Each row is a point. Any point is a mix of the corners, with weights that add up to 1. It lies inside the corners' shape when no weight is negative. Say inside or outside, and name the corners with a negative weight.

Corners:
(1): [38 42]
(2): [-82 -58]
(3): [21  9]
Points:
[32 35] => inside
[19 10] => inside
[18  8] => inside
[32 35] => inside
[-74 -52] => inside
[-49 -31] => inside
[-42 -24] => outside (3)
[28 29] => inside
[-64 -44] => inside

Corners:
(1): [  7  16  26 -14 -68  36]
(2): [-41  27  26 -17  45 -65]
(3): [-20  20  56 121  16  40]
(4): [ 21 -35  15 -35  15  12]
(5): [-23 -17 -24 -45 -35  -9]
(6): [-14  -2 -15 -58 -53  40]
(7): [ 16   9 -31  22 -17   7]
Points:
[ 1 13 31 24  4  4] => outside (5, 6)
[  4   2  17 -17 -36  21] => inside
[-13   0  -9 -44 -42  30] => inside
[-16   7  -6  27  -7   4] => outside (1, 4)
[ -5  15  20  -2 -28  18] => outside (5)
[-12   3  -3 -35 -12 -13] => outside (3)

Corners:
(1): [-53 -15  35  -2  17  16 -36  -7  -4  53   2  35]
(2): [-25 -10 -21 -37  22  28 -30 -16  13  51 -14  17]
(3): [  8   8  -2  41 -51  -3  -6  20  15  14   9  -9]
(4): [  9  -4   1 -29 -41 -35 -14   9  49 -25  11  36]
(5): [ 17  10  10 -37  20  18 -26  22 -30  55   1  52]
(6): [-28  -5 -45 121  14  -3 -22 -14 -29  19  22  21]
(7): [ 26 -23 -12  66 -58 -16  68  74  35 -11  -6   9]
(8): [ -6 -24   4 -24   8  22  18 -14   0   0  -8 -23]
(9): [-32   9  40 -25  -6  -5 -26  39  36   7   4 -23]
(10): [-28  -5 -16 -22   9 -30 -14 -23   0  22   5  -9]
(11): [-21 -24 -17 -10   4  10   4 -23  -9   0  55  -9]
(12): [ 18  -6  97 -72  17  31 -21 -16  41  65  32   0]
(13): [-52  27 -23  29   6  -2  13 -31 -26  -8  13   9]
Points:
[-18  -8 -10 -16   9  13 -18  -8   8  31   1  13] => inside
[-22   0   4   1   9   6 -19 -12  -3  26  11  11] => outside (7)
[ -9 -11 -10  23  -9  -2   3   7   6  11  14   8] => inside

Corners:
(1): [  31  -24   43  -70   -5   45   -8 -108  -64   20   -9  -58    0  -76
  -37    2  -36  -41  -26  -10]
(2): [-48 -58 -26  -6 -30 -61  35  21  21 -38 -26  61 -35  22 -83 -75   8  -6
  54 -47]
(3): [-13 -33 -57  73  34 -86  -1  47 -24 -14 -85  38 -36  29  60 -82 -60   2
  39 -64]
(4): [ -8  18  15 -42  27 -52 -73  48   8  -5  30 -58 -17 -86 -26  33 -55  23
  35  -2]
(5): [-31  41  22 -38  21 -31 -68 -25  45 -69  40 -46   2 -18  -4   7 -77  -9
 -36  46]
(6): [ 67  -6 -26 -39   1  42 -36 -44 -37  17 -21 -54  32 -30 -69  46 -30  46
  16  -1]
(7): [-37  -8 -77 -12  42 -44  29  82  63  71 -16 -29  39  30  -6 -38 -15 -44
  66 -46]
(8): [ -7 -42 -19  64  19 -13  69  32  22  36  -6 102  11  29  86  -1 -64  14
  50 -26]
(9): [  7 -20 -27  30 -37  49  43 -79 -39  57  34 -14  -7 -55 -45 -20  15  12
 -78 -10]
(10): [ 50 -25  -8 -60  15 -26   3 -44 -63   5   9 -27  26 -51 -15  49   9   3
 -55  14]
(11): [ -54   44  -72   39  -27  -97   63   -2   23   81  -48   54   19   54
   -2  -52    3   16   19 -117]
(12): [-13 -20 -31  96 -61 -66  69  62   2  52 -51   7  11  57 -36 -48  -3 -24
 101 -36]
(13): [ 16 -29  77 -22  90 -77 -51  19  51 -28  70 -76 -25 -54  -1  45   0  51
  15  42]
(14): [ 22  77  16 -16  71 -42   6  47  31 -57  63 -33 -40 -63  12  46 -36  19
  54  58]
(15): [ 24  18 -22 -21  -4  35   4 -17 -27  17 -14 -24  51 -32 -78   9  96 -27
 -50 -56]
(16): [ -19   -7   -3   27   42 -104 -107   49   33  -51   94  -77  -57   15
   28   45  -48   27   99   94]
(17): [-52   4  36 -34  51 -33 -39  34  36 -35  -1 -43 -65 -72  66   9 -16  84
  53  90]
(18): [-59 -24 -40  25 -12 -48  19  -8 -16  60 -66  61  47 -36 -95 -66  13 -35
  53 -26]
(19): [ 30  35  22 -57 -29  26 -55 -23 -46  25  35 -37  22 -32 -45 -63   8   8
 -32 -11]
(20): [-12   1 -21  90  26 -18  29  70 -11  50 -82  74 -53  79  -7 -19 -47  -3
  -9 -62]
(21): [ 44  41 -56 -53 -19   0 -27 -39  57  60  -9  12   4 -57 -42 -69  13 -22
 -48 -22]
Points:
[  3  -4   4 -21  -6 -27   1 -37  -1   9  18 -10   7 -34 -16   3 -13  20
  15  19] => outside (3, 4, 7, 15, 20)
[ -8  -8 -19   8   1 -37  11   0   2  13  -4  10  -6  -1 -21 -36  -8 -13
   9 -23] => outside (4, 6, 17)
[ -8  -1 -16   2   4 -22  18   7   2  21 -18  15   1 -14 -19 -29  -6  -6
   2 -29] => outside (6, 16)
[ 14  -6  -4 -21   2 -18  -4 -22 -10  15   4 -24   9 -30 -31  -9 -13 -10
   6 -12] => outside (17, 20)
[-21  29  -1 -16   9 -44 -28  22  30  10  11 -22 -14 -19 -23 -28  -3   3
  25  -1] => outside (3, 6, 8, 9, 10)
